Each row of a before or after table is a point. One or more steps were done to the points. Then noise was added and the rows were shuffled. The steps act on columns, c1 being the first. What was done? A step turns or swaps two columns, mirrors them in a line or flattens them onto one, adds a multiple of one to another, or multiplies or shifts one. Angles are multiples of 10 degrees, from the lower column toward the higher: turns from -170 to 170, lines from 10 to 170 but not 90. Use the fewest steps. Two steps may share a column if one is a turn and the other turns, adds or multiplies; they go together, in the order done. Otherwise the lowest column goes first.
In the rows, zero is written as 128.

Before (10 x 2):
[[209 112]
 [ 94  80]
 [110 184]
 [125  79]
 [167 103]
 [204  49]
 [155  73]
 [144 143]
 [109 149]
 [153 168]]
After (10 x 2):
[[119 131]
 [163 148]
 [219  92]
 [177 114]
 [221 123]
 [116 148]
 [168 102]
 [149 132]
 [102 108]
 [131 107]]
Steps: shift c1 by 10; multiply c2 by 0.4

Before (13 x 4):
[[  7 184  75 131]
 [125 170 120 167]
 [ 89 162  32 131]
 [146 201 127 126]
 [156 150  95 165]
 [ 80 171  59 128]
 [120  59 123 128]
 [150  50 123  89]
 [ 95 191 109 120]
 [113 131  91  83]
 [145 154 116 142]
 [134 115 121  30]
 [120 167  93 156]]
After (13 x 4):
[[131 170 119 127]
 [ 92 160  32 121]
 [ 81 172  60 118]
 [105 130  93 127]
 [120  58 125 125]
 [141  51 128 132]
 [146 200 127 128]
 [ 95 194 108 122]
 [144 153 117 131]
 [116 112 122 128]
 [ 11 183  77 109]
 [160 148  93 133]
 [126 168  94 124]]
Steps: flatten c1 and c4 onto the line at 10 degrees

Before (10 x 9):
[[152 143 142 131 161  78  82 147  68]
 [198 106  38 161 184 111 131 162 121]
 [148 158 138 135 178 126 131 200 150]
 [138 127 129 142  75  31  87 170 155]
 [123  74 147 138 126 138  83 127  94]
 [135 146 140 119 102 113 140 138 107]
 [156  70 161  94 115 115  93  82 117]
 [124 178 140  82 145 145 100 133 142]
 [146 125 171 136 142 150  85  91 126]
 [184 137 157 118  91 122  59 176 175]]
After (10 x 9):
[[147 191  76 134 146 134  63 156 146]
 [141 138 109 137 119 127  92  92  70]
 [192 152  11 161 179 141  98 140 119]
 [129 181 132  88 105 123 115 103 144]
 [147 138 192 136 144 129 149  74 127]
 [156  74 188  91 158 131 160  77 116]
 [125  77 127 134 153 124 115  86  94]
 [120  94  74 142 100 126  79 104 149]
 [179 127  92 118 111 140  63  76 177]
 [137 115 136 119  89 129 119 146 107]]
Steps: flatten c1 and c6 onto the line at 10 degrees; add 0.5 times c9 to c5; turn c2 and c5 by -50 degrees; turn c7 and c8 by 70 degrees; add 1 times c7 to c3

Before (10 x 12):
[[137   7 136  82 157 152 114 109  99 113 120 123]
 [160 162 142 140 106 152 142  90 140 117 121 120]
 [135 125 139  66 124 107 106  73 176  88 127 164]
 [102 138 190 177 108 134 158 107 134  82 108 128]
 [104 139  94  97 169 107 120  84 142  92 160 148]
 [128 149 198 123  69 139 137  98 109  48 143 151]
 [ 85 131 146  89 110 140 141  93 128 143 106 140]
 [ 99  99 192 102 160 130 186  95  92 115 115 226]
 [125  90 140 168 154 155 137 159 139 104 161 193]
 [141 156 170 193  78  67 104 150 121 131 111 131]]
After (10 x 12):
[[100 230 140  48 125 152 120 117 140 113 129 150]
 [160 145 135 101  95 106 185  67  91  89 137 113]
 [113 106 161 130 120 139 135 102 140  48 190  82]
 [139 152 111 130  60 153  77 166 123 104 158 122]
 [150 101 184 146 133 134  80 109 144  83 163 116]
 [119 112 178  64  28 130 108  95 173 115 170 116]
 [156 118 156  96 121 140 153  97 162 143 128 112]
 [114 122 167 197 137  67 101 132 123 131 149  95]
 [116  94 142 145 141 152 127  97  96 116 134 116]
 [154 124  81 118 100 106 160  78 138  92 124 148]]
Steps: turn c1 and c9 by -130 degrees; turn c2 and c7 by 140 degrees; turn c4 and c7 by -50 degrees; turn c3 and c11 by 50 degrees; multiply c5 by 0.7; turn c5 and c12 by 110 degrees; add 0.3 times c6 to c8

Before (12 x 20):
[[122 114 159 124 144 108 134 132  82 103 121 147 147  90 153 163 110 101
  159 163]
 [165 156  81 161 114 110 161  97  74  87 197 172 144 133 158 103 142 144
  139 101]
 [ 69 126 120 124 139 144 156 192 172 103 161 113 150  92 146 142  70 174
  114 140]
 [152 102 139 144  83  72 113 154  99 147 145 128 144  63 151 145 150  94
   82 168]
 [ 97 139 122 110  61  64 137 187 117 107  95 176 177 135 115 186  81 149
   79  79]
 [141 155  61 142  54 129  79 183 121 104  91  94 119 146 133 128 129 139
  127 140]
 [ 66  85  80 143 133  59 134  91 160 100 167  95 108 102 185 128 128 136
  160 111]
 [167 135 118 161  71 127 150 147  88 140 134  71 129  77 190 158 151 143
   98 145]
 [124  69  96 143  67 161  98 130 139 153 122  93 146 123  91 108  96 109
   98 161]
 [ 98 154 121 127 117 110  91 104 171 144 182 161 128  74 100 169  59 170
  148  64]
 [104 113 126 153 118 118 140 154 143  87 102 163 161 108 144 176 104 147
  109 165]
 [126  77  88 105 140 130  80 161 110 116 133 118 135 139 101 147 109 144
   90  86]]
After (12 x 20):
[[ 67 114 100 123 137 143 156 191 159 103 162 114 149  93 146 111  65 234
  136 143]
 [ 97 139  59 126 114 108  94 103 157 145 180 162 128  74 101  95  54 250
   94  66]
 [103 106  52 152 118 117 141 154 139  85 100 162 162 108 145  74 100 159
  132 162]
 [126  75  60 106 142 131  77 162 105 116 135 118 137 140 102  99 112 120
  157  85]
 [ 64  85  79 145 132  60 134  90 159 101 168  95 109 102 185 137 124 110
   97 111]
 [142 148  60 141  52 128  80 183 122 104  90  93 119 146 132 127 130 176
  131 142]
 [150 115 113 144  85  69 115 154 101 147 145 128 144  64 149  97 153  26
  168 167]
 [123  80 126 145  66 162  98 130 132 152 122  91 146 125  91 138  94  30
  163 159]
 [ 96 132  36 110  61  62 138 189 109 106  95 175 178 136 114  58  84 187
  156  78]
 [165 146 121 161 113 110 159  98  77  91 198 170 144 134 159 155 153 189
  125 101]
 [166 128  71 159  73 128 150 148  95 142 133  71 129  76 192  89 156 171
  145 143]
 [124 122 108 123 145 109 133 131  81 105 123 149 148  89 154 106 117  53
   86 162]]
Steps: turn c2 and c18 by 20 degrees; multiply c18 by 2.5; add -1.5 times c16 to c3; turn c16 and c19 by -160 degrees; turn c9 and c17 by -10 degrees
